Rows are points. The window is the flat piece filled in between its corners: a triangle in 3 columns, a solid with four corners in 4, and so on. A path goes straight from each point to the next, and from the last back to the first. After which points does the path pass through the window?

Window (4 x 4):
[[-64  -8 -45  12]
 [ 58  -5 -12   5]
 [-46   7 -20 -18]
 [ -6  25  45  15]]
Path:
(1): [ 39  39 -23  -6]
(2): [ 16 -16  24   6]
(3): [-10 -51 -29  -1]
(4): [  3  48 -33   0]
(5): [-26  51   3  20]
(6): [ 12 -16  29 -24]
(7): [-38 -26 -22  12]
(8): [-59  30 -45   8]
(9): [ -7  40 -10  39]
(10): [-24 -10  22 -20]
(11): [-50 -12  47 -22]
(12): [38 42 31 31]
(13): [-35  45 -69 -27]
(14): [-66  -8 -10   7]
(15): [-60  -4 -13 -22]
(16): [-21  15 -27  -3]
Through the window after points: 7, 9, 15

Window, 6 rows:
[[ 21  61 -69 -12 -12  19]
 [ 77   5  10  19  -6  36]
 [  3  -5  19  30  37 -49]
 [-18  60  -2  41  15 -28]
 [-24 -10  46 -15  11 -14]
 [-71 -40  -3 -16  -1  24]]
Path:
(1): [ 16 -13  21  -6  -6 -21]
(2): [-25 -33  71  18 -64   5]
(3): [ -2  19  -3  -9  79 -42]
(4): [-17   5  -9 -18  51  -3]
(5): [-32  28  27  42 -29 -19]
(6): [-43 -21  -8   6  -5 -34]
(7): [-35  11  26 -13  32  10]
(8): [-25  -4  20   8  48  10]
Through the window after points: 2, 4

Window (8 x 8):
[[ -1  20 -51   3  39  12 -23  15]
 [-45   4  13 -47 -38  25 -28 -29]
 [ -1  -7  -3  58   7 -25  34  16]
 [  2 -17 -17 -27 -54 -38  -8 -26]
 [ 23  19  30  14  26 -28  34   5]
 [ 14  12  37 -41 -95  46 -27 -52]
 [ -9 -34 -44 -27  61  48  -7  21]
 [  5  -2 -12 -28 -59 -21 -46  52]]
Path:
(1): [-11  19 -20  -1  -1 -16  19   6]
(2): [ 49 -32 -29   9  13   2 -51  21]
(3): [ 28 -14  -6  18  -8 -16 -57 -30]
(4): [-39  -6 -41 -46  13  49  24  48]
(5): [-56  30  -5 -63 -81  39  16 -11]
(6): [ 25  -8   7 -21 -27  -5 -41   1]
(7): [ 11 -12 -19   3  19  -1 -33 -17]
(8): [-15  -6 -39 -33  12  23   7  30]
Through the window after points: 7

Window, 11 rows:
[[-39  14  33 -38 -47 -18  18 -18   3  -5  39]
 [-50  23 -34  17  38 -19  60  -7   7  33   3]
 [ 18 -87  27 -44  24  95   3 -66  38 -28   0]
 [-27   5 -25  -4  22  34 -19 -20   2  -9 -27]
 [ 28 -18  18  35  -7  -8 -11  17  14 -42  19]
 [ 33  65 -23   1  51  -2  -6 -15 -37  16 -39]
 [ -4 -30 -24 -85 -31 -28  24   5  19  11  -2]
 [ -4 -49  47  -2  55  34  31   7 -37 -20 -29]
 [ -7 -18  14  12 -48 -26  22  -6 -41   2  19]
 [ 28 -38 -30 -10  33 -26 -43 -23   8 -47  27]
 [-37  44 -19 -26  -4  59  32  -4 -28  20  37]]
Path:
(1): [ 10 -27 -10 -13  23  13   2 -10  -5  23   8]
(2): [ 38 -80  46  25  12 -15 -50 -17   7  34  -5]
(3): [-10  16  -9 -32   6  40  28  -9 -13 -50   4]
(4): [-23  55 -38 -18   1  -1  24 -10   7 -54 -25]
(5): [  2 -40   4 -31  14  14   3 -16 -20  48  26]
(6): [-17 -21   9  12  12   4 -16 -19   9  47  -1]
(7): [ -5 -10 -30 -73 -14  -5  59  13  -3 -83  26]
(8): [-34  32 -12  -4   2  17  37 -21  -2 -70 -52]
Through the window after points: none
